Rows are points. The points of each table are mixes of a few directions, plus a little noise. Count the directions of each table, and those that both share. Where both have some left over, give the other angles between the two spaces (their principal angles), to ten degrees, smallest first.
(in the rows, 128 means zero)

First (7 x 2):
[[139 174]
 [121  99]
 [132 145]
 [118  84]
 [116  76]
 [133 151]
 [137 167]]
Second (6 x 2):
[[129 132]
 [118  85]
 [127 124]
 [137 167]
 [140 180]
 [117  80]]
Directions: first 1, second 1, shared 1

First (7 x 4):
[[ 89 196 122  86]
 [122 139 127 121]
 [141 106 130 142]
 [162  70 133 165]
 [141 105 130 143]
 [142 104 130 143]
 [100 177 124  97]]
Second (5 x 4):
[[117 146 126 117]
 [153  84 132 156]
 [107 164 125 105]
 [102 173 124 100]
 [160  73 132 162]]
Directions: first 1, second 1, shared 1

First (7 x 8):
[[137 143 121 111 129  97 133 128]
 [125 169 118 122 141 159 155 185]
 [112 134 130 144 142 148 145  70]
 [140 164 108 130 149 154 142 124]
 [153 117 100 149 154 117 145 121]
 [ 69  58 195 123  73 110  95 120]
 [158 110 123 117 109 112  81 149]]
Second (7 x 8):
[[121 122  99 142 135 128 151 169]
 [ 99 116 118 126 146 100 117 145]
 [143 155  39 121 135 129  80 153]
 [ 93  77 156 164 150 140 136 105]
 [152 153 160  97  98 117 142 149]
 [143 147 155 134 127 147 162  52]
 [144 126 168 113 105 135 108 124]]
Directions: first 5, second 5, shared 3; angles 30, 70

First (8 x 11):
[[109 124 121 162 115 112 140 106 135 115 140]
 [113 122 121 131 134 102 113 118 130 114 118]
 [129 128 160 150 139 106 151 101  99 120 145]
 [134 107 119 125 145 111 106 129 117 115 125]
 [127 127  89 159 131 116 115 138 124 127 161]
 [194 120 179  41 106 249 155 177 145 173  88]
 [112 130 118 127 114 129 125 124 150 125 114]
 [106 167 116 130 140  97 118 129 123 137 133]]
Second (10 x 11):
[[ 99 108 134 127 108 137 115 171  96 158 121]
 [171 132 161 136 112  96 149 119 126 121 124]
 [163 114 187 123  98  80 139 138 138 141 149]
 [143 152 117 137 144 148 116  96 154  99 123]
 [112  90 157 141 114 138 126 108 107 167 144]
 [130 169  56 114 168 129 153 128 133  82 101]
 [ 92 105 110 137 151 168 117  79 131 145 147]
 [ 80 108 104 124 137 157 115 136 112 153 134]
 [151 182  96 132 131 139 119 163 127  79  78]
 [138 118 159 108 117  88 131 144 154 136 158]]
Directions: first 5, second 5, shared 0; angles 30, 70, 70, 80, 90

First (10 x 14):
[[107 124 142 130 117 114 127 120 130 151 120 120 111 132]
 [128 146 165 117 165 116 135 166 123 109 118 109 148 130]
 [119 137 168 100 170 122 112 169 114 132 116 112 141 117]
 [152 124  68 125  98 170 103 101 124 160 142 153 114 108]
 [187 181 104 145 134 153 157 158 136 101 136 113 148 127]
 [125 138 158 135 155 133 141 141 136 113 125 133 146 138]
 [113 100  89 144  45  52 151  90 129 124 127  86  78 144]
 [107 113  99 170  80 186 120  46 160 196 140 192  98 136]
 [131 132 154 132 158 110 152 151 131  76 127 120 154 142]
 [112  84 129  81 159 123  82 137  98 118 128 144 141 106]]
Second (8 x 14):
[[143 162 138 140 129 128 148 147 136 129 123 107 130 133]
 [181 119  39  98 105 154  94 129 101 123 148 134 126  92]
 [152 193 155 153 133 125 168 164 146 131 118  88 131 140]
 [124 160 165 147 136 119 156 144 143 131 118 108 130 144]
 [161 152 103 126 120 138 132 144 124 127 132 113 128 118]
 [157 153 109 128 122 136 134 144 126 128 130 113 128 121]
 [ 46  37 163 116 141 109  96  72 125 128 127 184 126 141]
 [ 60  48 152 115 138 114  98  79 123 127 128 178 126 136]]
Directions: first 5, second 2, shared 2

First (8 x 20):
[[ 91 129 123 132 168 115 144 152  99 150 102 107 160 109 154 150 121 113
   80 189]
 [133  96 145 114 106 177  93 127 147 109 142 162 144 124 132 154 176 117
  122 113]
 [144 113 121  99 129 112 136 121 138 133 145 157 116 123 141 124 160 142
  133 155]
 [ 76 168  74 151 122  70 182  89 139 136  45  93  85 143  66  90  54 163
  147 131]
 [160 159 133 147 105 115 104 141 125 124 132  85 138 138 109 142 119 100
  152 117]
 [138  44 190  99 111 171 140 132 110 168 166 195 127 114 169 131 173 155
  139 115]
 [135 172 101 142 144 108 124 125 134 106 127  99 119 139 114 111  98 121
  129 117]
 [148 141 136 137 141 157 100 137 131  99 165 127 134 135 139 122 125 114
  122  87]]
Second (8 x 20):
[[138 133 115 179 134 125 120 100 116 110 164 123 158 131 150 109 101 119
  157 185]
 [129 120 119 152 163 118 124  95 143 102 126 137 136 146 136 117 140 147
  138 162]
 [119 136 115 166 151 126 105 105 140  79 154 134 151 172 132 109 149  81
   74 154]
 [162 179 202  63  99 161 108 164 110 140  70  97  83 121  85 131 110 153
  160  22]
 [117 156 156  98 127 140 116 147 140  97 104  99 100 137 113 133 162 131
  154  84]
 [126  87 139 112  92 118 161 147 111 183 152 145 118 110 143 133 134 131
  138 125]
 [135  81 108 106 116 114 163 137 119 204 117 166 127  94 130 147 102 158
  101 128]
 [ 99 131  69 147 142 122 126 129 145 110 137 122 151 113 136 145 126 106
  102 164]]
Directions: first 6, second 6, shared 1; angles 30, 60, 60, 70, 70
